Each row of a before or after table is a point. One or more steps were done to the points. Then noise was added and the rows were shuffled. The steps act on columns, c1 being the first. What was done? A step turns or swaps two columns, mirrors them in a line or flattens them onto one, adds a multiple of one to another, or multiplies or shifts one. Angles are multiples of 10 degrees, from the lower column toward the higher: turns from -170 to 170, lines from 10 to 170 but not 90. Use the fewest steps. Two steps may share a column if one is a turn and the other turns, adds or multiplies; they go together, in the order done. Otherwise the lowest column goes first.

Before:
[[-0.3 -2.0 -2.1]
 [-4.4 -7.9 -0.4]
 [-0.4  2.7 -2.6]
 [ 0.0 -6.5 -3.8]
 [ 1.9  5.6  4.7]
 [-6.3  5.2  4.1]
 [ 7.5 -0.9  3.1]
 [-3.7  1.9  1.1]
 [-0.6  0.3 -1.1]
 [-3.9 -0.8  0.9]
 [ 3.9  6.8 -5.9]
 [ 3.0 -0.2  8.4]]
After, 12 rows:
[[ -2.8  -1.0   4.5]
 [ -0.8  -7.3 -10.1]
 [  3.5   1.7  -4.2]
 [ -2.5   7.0  -9.1]
 [  8.0  -3.5  -1.7]
 [  0.8   0.4  -6.4]
 [  0.1   1.9  -7.3]
 [  1.0   9.3  -5.4]
 [  4.0   0.0  -3.9]
 [  0.4  -5.6  -0.5]
 [ -7.8  -1.7  -2.1]
 [  1.8  -2.1  -7.7]]
Steps: turn c1 and c2 by -160 degrees; shift c3 by -5.0

Before, 13 rows:
[[ -3.1  -6.3   0.0  -2.1   7.7   2.8   3.2  -1.5]
 [  5.4  -5.9   3.6  -7.6  -5.0   2.9   1.6   4.3]
 [ -2.0  -0.1  -7.6  -4.7  -3.0   0.9   2.4  -6.7]
 [  6.3  -7.4  -0.1  -1.1  -1.1   1.4  -8.5   0.9]
 [  2.4  -4.9  -3.0   4.1   3.3   5.3  -1.5  -5.2]
 [ -4.2   1.4   1.8   0.0   2.2   8.7   3.8  -3.6]
 [  1.3  -3.7   0.2   5.0   6.4  -1.5  -1.3   4.7]
 [ -5.4   5.5  -5.9  -6.6   5.0   1.0   2.6  -2.5]
 [ -3.0  -2.7  -0.1   1.7  -6.3   7.3   6.7   0.3]
 [  1.3  -3.1  -7.6   1.4   1.9   2.2  -3.2  -1.2]
 [  3.9  -1.2   1.4   0.5  -3.3 -11.7   4.3   6.0]
 [ -6.9  -1.4  -2.9  -0.8  -0.1   1.4  -6.4   1.5]
 [ -0.3  -6.2  -0.5  -1.3   0.4   1.0   1.5  -7.7]]
After:
[[  1.4  -9.4   3.8   1.8  -2.5   7.9   1.6   2.5]
 [  6.5 -18.7  -2.0  -1.0  -0.8   0.1  -1.4  -3.5]
 [ -2.4  -6.4   1.4   0.5  -3.6 -11.1   2.0   2.8]
 [  5.4 -14.9  -6.6  -5.9  -0.3  -3.6   2.3   4.4]
 [ -4.5   3.7   1.1  -1.3  -8.8  -3.1   0.0  -1.2]
 [ -5.7  14.1  -7.3   3.8  -2.8   2.0  -2.0  -0.7]
 [ -2.7 -15.6  -2.5  -0.1  -7.2   4.7  -0.1  -0.1]
 [ -0.6 -15.6  -1.6   0.0   0.4  -0.5  -3.1  -4.6]
 [  2.3 -12.0   1.9   4.5  -6.5   0.8  -4.3  -4.4]
 [ -7.0  -4.2  -2.1   1.7  -2.1  -2.7   0.0  -0.9]
 [  4.9  -2.5   0.2  -1.0  12.3   4.5   4.4   7.3]
 [ -1.7  -0.9  -6.2   5.6   0.8  -3.6  -1.3  -3.9]
 [  0.6  -7.7  -0.6   7.0  -3.0   0.4  -1.0  -2.9]]
Steps: turn c5 and c6 by 120 degrees; add 0.3 times c1 to c6; multiply c2 by 2.5; turn c3 and c4 by -70 degrees; flatten c7 and c8 onto the line at 60 degrees

Before, 8 rows:
[[ -0.8   1.4  -0.3  -3.9   2.4  -0.5  -3.8  -7.4  -3.0   1.9   2.7   1.3]
 [ -0.7  -3.6   5.9   3.7  -1.6   5.3   6.4  -3.3  -3.3   3.0  -1.4   1.7]
 [ -2.4  -1.4  -0.4   2.7  -6.4   3.4  -5.4  -3.4  -1.4  -3.8   0.2   6.2]
 [  0.3  -2.8   2.0   0.3  -5.1   1.4  -0.1  -7.2   0.5   5.8   2.9   0.9]
 [ -4.7   5.4  -3.9   7.9  -0.7  -5.1  -4.0   7.4   7.2  -9.6   6.4  -4.1]
 [  5.2  -0.1  -0.9  -2.3   4.4   2.8  -2.5  -3.2   0.3   4.2  -1.4 -10.5]
 [  4.5   1.9  -4.4  -4.4  -0.1  -7.1  -6.7   2.1   2.0  -5.6  -2.5   5.3]
 [ -7.4   0.9  -2.4   6.1  -1.7  -1.5  -6.5  -1.3   5.3   0.2  -2.8   1.1]]
After:
[[ 7.1 -1.9  1.9 -6.1  0.4 -0.8 -6.8  3.0 10.7 -1.3 -0.8 -1.6]
 [ 2.9 -4.3 -0.6 -1.3  5.2 -4.0 -5.0  0.2 -2.7  3.2 -3.4 -5.9]
 [ 6.2 -4.0  4.5 -9.4 -3.9  1.9 -5.7 -7.3 14.5  8.5  6.4  3.5]
 [ 0.7  1.1  0.1  3.6 -2.6  2.0 -4.2 -1.8 -6.1 -2.1 -7.8 -1.4]
 [ 0.1  1.0 -5.8 -1.5  3.8 -6.5  7.4  1.7 -6.7 -2.9 -2.8 -0.6]
 [-1.6 -1.9 -2.2  0.0  5.3 -1.3  0.8 -1.6  1.0 -5.5 -7.5 -0.8]
 [-5.6  3.5  2.7  2.9 -2.9 -1.9 -2.4  1.7  0.7 -3.3 -3.0  9.9]
 [-3.6 -1.1  3.1  1.7 -1.4  8.2 -7.0  2.1  4.1  6.2  2.4 -6.0]]
Steps: turn c1 and c10 by 170 degrees; add -0.3 times c2 to c7; turn c2 and c5 by -130 degrees; turn c3 and c12 by 170 degrees; turn c4 and c6 by -160 degrees; turn c8 and c11 by 100 degrees; multiply c9 by 2
